Each row is a point. A path goes straight from each point to the next, and from the last back to the first. The post is the endless flat space through its rows: a point in 2 columns, a line in 3, a plane in 4, and so on, so that a path can go around it. How many times does the path go around the post? Going back the other way cancels.
In the rows, 128 means zero.

Post (2 x 3):
[[162 122 187]
 [118 135 108]]
Path (15 x 3):
[[150  99 156]
 [104 112 213]
 [127 143 173]
 [124 128 165]
 [145 110 185]
 [156  84 147]
 [186 120 110]
 [139 132 104]
 [188  70 202]
 [165  96 172]
 [189 119 173]
 [168 182 177]
 [153 192 159]
 [204 163 147]
 [169  94 118]]
Times around: 0

Post (8 x 9):
[[135 166 123 170  82 149 151 121  91]
 [109 144  84 144  87  99 105  88 132]
 [116  94  64  78 147 151 110 170 210]
 [142 105  28  76 181 193  88 111 189]
 [140 154 157 205 122  95 159  76 101]
 [169 141  82 197 116 105 125 133 117]
 [140 129  89   7 172 146  86 145 108]
 [154 196 166 158  91 135  86 130 107]]
Path (22 x 9):
[[192 121 129 126 105 146 125 123 130]
 [202 216 112 109  94 139  83 132 103]
 [141 165  31 119 155 137 128 114 150]
 [133 176 137 160 159 126  96  84 155]
 [124 172  72 120 100 142  95  96 130]
 [155 158  74  97  99 108 129  96 150]
 [189 121 106 167  86 121 109  59  81]
 [129 109 112 162 109 102 101  92 111]
 [138 135 115 192 156 173 140 184  93]
 [124 126  87 117 171 135  88 122 147]
 [111 113 139 201 103 155 133 130 121]
 [168 140  84 134  47 155 107 150  98]
 [166 169  29 188  47 139  57 105 149]
 [124 172 142  74 143  96 139  88 110]
 [ 99 163 101 117 157  99 125  82 129]
 [ 68 111  68 164  88 139 128 131 153]
 [146  97  82 122 156 173  81 140 135]
 [127 121  86  95 185 205 119 123 147]
 [109 200 138 111 105 114  73 127 116]
 [164 188 119 131 170 146 144 114 121]
 [126 137 135  66 114  87 152 140 148]
 [145 107  44  70 109 126  72 151 142]]
Times around: 0
